Each row is a point. The window is the flat piece filled in between its corners: a triangle in 3 columns, a solid with four corners in 4, and so on. A path goes straight from each point to the next, and from the last back to the first. After which points does the path pass through the window?

Window, 3 rows:
[-34 -18 -42]
[25 19 -3]
[6 32 -4]
Path:
(1): [17 33 -35]
(2): [-22 -8 -53]
(3): [-42 -23 -22]
(4): [-36 -20 -21]
(5): [-21 -5 -60]
(6): [6 21 -41]
(7): [-14 11 -1]
(8): [-4 27 17]
Through the window after points: 2, 4, 6, 8

Window (3 x 3):
[-12 -12 -2]
[17 60 9]
[14 3 1]
Path:
(1): [-9 -10 28]
(2): [15 19 15]
(3): [11 38 -27]
(4): [-1 26 -11]
(5): [-10 23 27]
(6): [-9 -8 11]
(7): [-11 -11 -33]
(8): [2 16 -24]
(9): [-10 -6 19]
(10): [-7 12 11]
(11): [6 18 -20]
(12): [-5 -4 -22]
Through the window after points: 2, 6, 8, 12

Window:
[-2 -5 -50 -14]
[21 29 -13 7]
[48 9 8 14]
[-60 -13 12 -16]
Path:
(1): [31 5 2 23]
(2): [48 12 10 -12]
(3): [23 13 15 -26]
(4): [0 18 7 21]
(5): [0 19 -29 35]
(6): [27 11 -15 -44]
(7): [48 20 -16 -22]
(8): [18 -4 -33 43]
(9): [0 -7 -29 4]
(10): [6 -6 -23 -23]
(11): [40 30 26 -9]
(12): [26 16 -1 40]
(13): [11 -2 -40 13]
(14): [12 4 -12 -36]
(15): [-6 4 -33 -36]
(16): [-7 3 -37 11]
Through the window after points: 1, 5, 13

Window, 6 rows:
[-21 30 25 36 -43 11]
[23 -5 -60 -40 12 -3]
[42 -55 -46 6 -40 22]
[-4 -6 51 7 -18 6]
[3 3 4 19 22 -7]
[-33 -31 -3 -2 28 -12]
Path:
(1): [23 -30 -33 -3 -19 -10]
(2): [27 -26 -38 -8 -11 37]
(3): [4 6 -28 -12 15 35]
(4): [15 -15 -5 -17 -10 -27]
(5): [28 -43 -29 7 -30 -18]
(6): [12 -36 -30 2 -9 52]
(7): [12 -9 -22 5 -6 33]
(8): [35 -22 -15 2 -53 -22]
Through the window after points: 1, 3, 5

Window:
[28 -23 0 -19 -32 21 5 14]
[7 -24 -13 -23 3 23 -30 -2]
[-6 -31 1 -26 -25 -5 7 25]
[-5 -17 8 -5 -34 -10 -30 -4]
[-9 36 -10 10 35 -6 19 -48]
[25 9 4 1 26 -21 14 -12]
[4 -9 -31 -18 -31 -1 -20 19]
[7 -27 -60 18 11 13 10 -19]
Path:
(1): [11 -5 -19 -3 0 -2 6 -33]
(2): [-8 9 -18 18 23 12 -14 6]
(3): [5 -7 1 1 12 9 1 -3]
(4): [16 -17 -18 -7 3 -24 15 -42]
(5): [3 -7 -10 -33 -26 -23 -14 -33]
(6): [-5 -17 7 21 -14 11 -21 16]
(7): [4 3 1 9 22 10 23 11]
(8): [8 -11 -26 -18 -27 -36 -5 -36]
Through the window after points: 5

Window:
[-27 -1 19 -19 21 17 5 -30 10]
[12 6 25 30 -21 6 -24 0 -5]
[-7 -10 8 -60 -10 23 -15 -2 17]
[0 1 -4 45 -19 -32 -11 20 4]
[3 0 -14 46 -31 17 16 23 13]
[10 2 -50 39 -41 4 32 -32 -5]
[4 28 -46 18 -19 20 -1 -10 17]
[-11 25 22 -41 5 12 16 -10 -8]
[26 -10 17 -36 26 16 -15 15 10]
Path:
(1): [-10 -2 -3 -12 17 25 -28 12 -23]
(2): [-1 -2 -6 -20 9 17 -2 -1 -2]
(3): [11 10 17 -23 10 -7 10 0 52]
(4): [12 9 9 -13 -5 16 13 -12 26]
(5): [-4 -3 -6 -5 -10 28 -1 2 -1]
(6): [3 5 -24 4 -7 15 2 -2 -3]
(7): [20 12 -1 13 -22 1 11 -27 39]
(8): [11 12 17 -13 -11 6 6 -5 30]
Through the window after points: 6

Window (9 x 9):
[6 14 6 8 2 3 -54 26 7]
[-23 3 -1 -8 -5 18 -11 28 4]
[13 13 -2 -33 16 -18 24 -20 5]
[-20 10 -31 8 -15 -11 31 -60 5]
[4 36 -7 -23 -10 -22 1 23 15]
[-32 -25 -39 18 -4 -1 -30 16 16]
[22 31 -11 1 13 -7 32 -5 9]
[12 5 14 -3 -12 -19 9 16 10]
[-29 23 -11 10 13 -35 39 -36 10]
Path:
(1): [0 11 -3 -4 -5 -16 -5 10 -6]
(2): [0 7 -3 -6 5 1 -4 7 31]
(3): [-9 26 -19 -9 5 -8 10 -14 53]
(4): [-11 17 -8 2 3 -24 18 -13 -40]
(5): [-2 14 -12 -9 1 -19 1 3 -29]
(6): [7 11 6 -1 4 2 -11 -10 50]
(7): [0 7 -2 -8 -3 5 -9 12 19]
(8): [10 12 -6 -6 -1 -17 -12 23 -37]
Through the window after points: 1, 5

Window:
[-18 23 -13 -3 6 9 19 38 1 5 2]
[14 0 -32 2 -9 -9 20 9 3 -6 -19]
[-7 31 21 -2 5 17 7 8 -18 -11 6]
[9 38 -29 -29 10 8 -29 -2 1 -9 16]
[-16 -4 4 14 9 -9 -6 20 16 -26 -2]
[-26 -5 -27 9 3 16 0 6 -20 48 -16]
[1 -45 8 -8 3 -8 58 -20 33 12 49]
[10 9 -6 3 3 23 -7 24 26 -3 -13]
[48 13 -27 -22 -60 -52 -41 39 20 -4 13]
[11 23 -3 23 22 -6 12 8 12 -5 9]
[-10 13 -14 22 -18 3 9 5 22 -10 5]
Path:
(1): [-9 10 -5 -4 -3 -10 6 0 12 14 0]
(2): [15 -4 -21 -2 0 16 7 29 0 -5 23]
(3): [11 8 -20 3 -4 3 2 21 11 -23 15]
(4): [3 21 7 -2 -3 -19 -1 12 18 -10 0]
(5): [-1 22 -3 -8 4 4 19 -1 25 7 -11]
(6): [10 -6 -15 9 -9 8 -9 24 13 -9 12]
(7): [18 -2 -21 13 -7 0 -4 25 -2 -15 15]
(8): [-1 11 -6 -6 -5 -12 1 -5 18 17 -8]
(9): [0 18 -5 -9 -13 -30 -11 2 20 20 -8]
(10): [17 1 -22 2 -15 -6 11 26 0 -14 22]
(11): [7 16 -21 15 15 13 -20 32 -17 -24 9]
(12): [-1 30 -9 -8 -16 -7 -7 8 12 1 -14]
(13): [-1 12 8 -11 13 -28 18 -1 32 9 -23]
(14): [-3 -3 -32 18 -16 17 -11 26 -4 -14 26]
(15): [6 -17 -22 21 -5 10 12 26 -9 -1 22]
(16): [3 22 -2 4 -3 -17 11 5 26 1 -18]
Through the window after points: 1, 5

Window, 12 rows:
[25 -5 23 33 4 -7 2 -11 -20 -4 -45 -6]
[-4 -29 1 -46 11 32 6 1 1 -12 13 19]
[-13 9 43 34 -4 11 43 -13 18 8 2 3]
[-24 38 4 4 20 -22 1 -24 -5 15 -2 -3]
[38 19 -1 3 -38 25 -31 15 8 59 28 -7]
[51 -17 44 -17 -13 17 43 -23 -17 39 4 -17]
[-9 -5 -1 -19 -34 -1 47 -36 34 -30 -10 25]
[-51 -1 -7 28 -31 -19 -10 -14 9 -22 1 -16]
[9 60 2 -34 10 -1 5 21 -58 -1 19 -20]
[-35 -20 -41 36 2 12 31 36 22 29 42 -26]
[-16 -36 12 15 -22 -22 -18 17 48 -2 -31 -6]
[-9 1 -17 -29 19 39 -16 15 6 13 -14 -44]
Path:
(1): [-13 -20 9 2 -12 -4 32 4 -19 37 -24 -3]
(2): [-21 20 4 -4 -5 9 7 18 -5 12 -19 5]
(3): [-10 -17 2 4 8 -2 16 -19 9 -20 -1 -27]
(4): [17 -7 12 14 3 3 6 -14 35 -11 9 -19]
(5): [-35 -20 9 7 -42 6 11 4 4 36 -24 11]
(6): [-13 -4 1 -11 -23 2 9 5 8 18 -57 -3]
(7): [7 -18 14 9 -2 0 -9 7 21 2 14 -17]
(8): [20 30 11 18 1 0 -16 -11 25 -15 13 -25]
Through the window after points: 6

Window, 14 rows:
[-11 -11 -33 3 45 3 -44 -13 -6 -14 -3 -44 15 -11]
[10 3 -10 12 -13 -17 4 -14 -15 -2 -23 -13 -26 1]
[-23 -16 -1 3 26 -37 23 -35 5 8 10 11 3 3]
[-36 10 -58 20 6 33 44 24 39 60 -7 -18 23 10]
[-35 -4 -3 -4 -11 -12 10 -7 11 20 4 12 -1 26]
[19 32 -6 18 -32 8 11 -32 26 -27 42 7 15 40]
[15 -11 12 2 3 -15 1 38 27 -16 9 -21 13 16]
[29 14 7 -32 6 35 -5 -2 -1 26 23 -34 2 -6]
[-5 -11 -20 3 -10 -6 6 -14 -16 -7 14 16 -23 -9]
[6 2 -3 -27 5 1 -14 -4 26 -11 -26 24 -8 5]
[-9 -10 37 -1 -19 14 29 -4 9 -3 -22 -45 -20 -26]
[6 11 -7 -2 -33 -22 19 -26 5 -35 21 -5 32 20]
[4 6 5 15 -20 -9 -3 -16 5 -1 2 19 14 -1]
[-19 -1 -5 1 34 -11 6 -20 -24 -11 8 20 13 17]
Path:
(1): [-16 39 -11 12 -5 -27 14 -4 15 -11 0 2 -12 -16]
(2): [-2 -44 -2 2 -3 10 5 -14 2 -2 -4 0 13 28]
(3): [1 -8 -11 4 -7 12 11 -15 7 1 -4 -2 5 17]
(4): [-9 13 -10 1 5 -7 3 -4 11 0 6 -1 3 6]
(5): [-18 40 -4 -2 -9 -22 -3 -8 23 -9 10 -3 -16 -13]
(6): [7 -17 -11 -5 -8 1 10 -15 -2 -11 3 2 17 18]
(7): [-5 -50 -18 6 4 13 19 -12 7 3 -3 -8 7 23]
(8): [-8 28 -15 10 -11 0 12 -3 15 11 8 1 10 0]
(9): [-23 28 -12 3 15 -34 7 -1 -6 -15 7 -3 -17 -18]
(10): [8 -11 -6 6 -5 1 4 -21 -6 0 -8 -4 3 19]
(11): [-6 -18 -8 5 7 -1 4 -11 4 3 -6 -2 5 10]
(12): [-14 24 -9 -13 14 -19 -6 4 7 -2 7 -7 2 -17]
Through the window after points: 3, 5, 7, 9
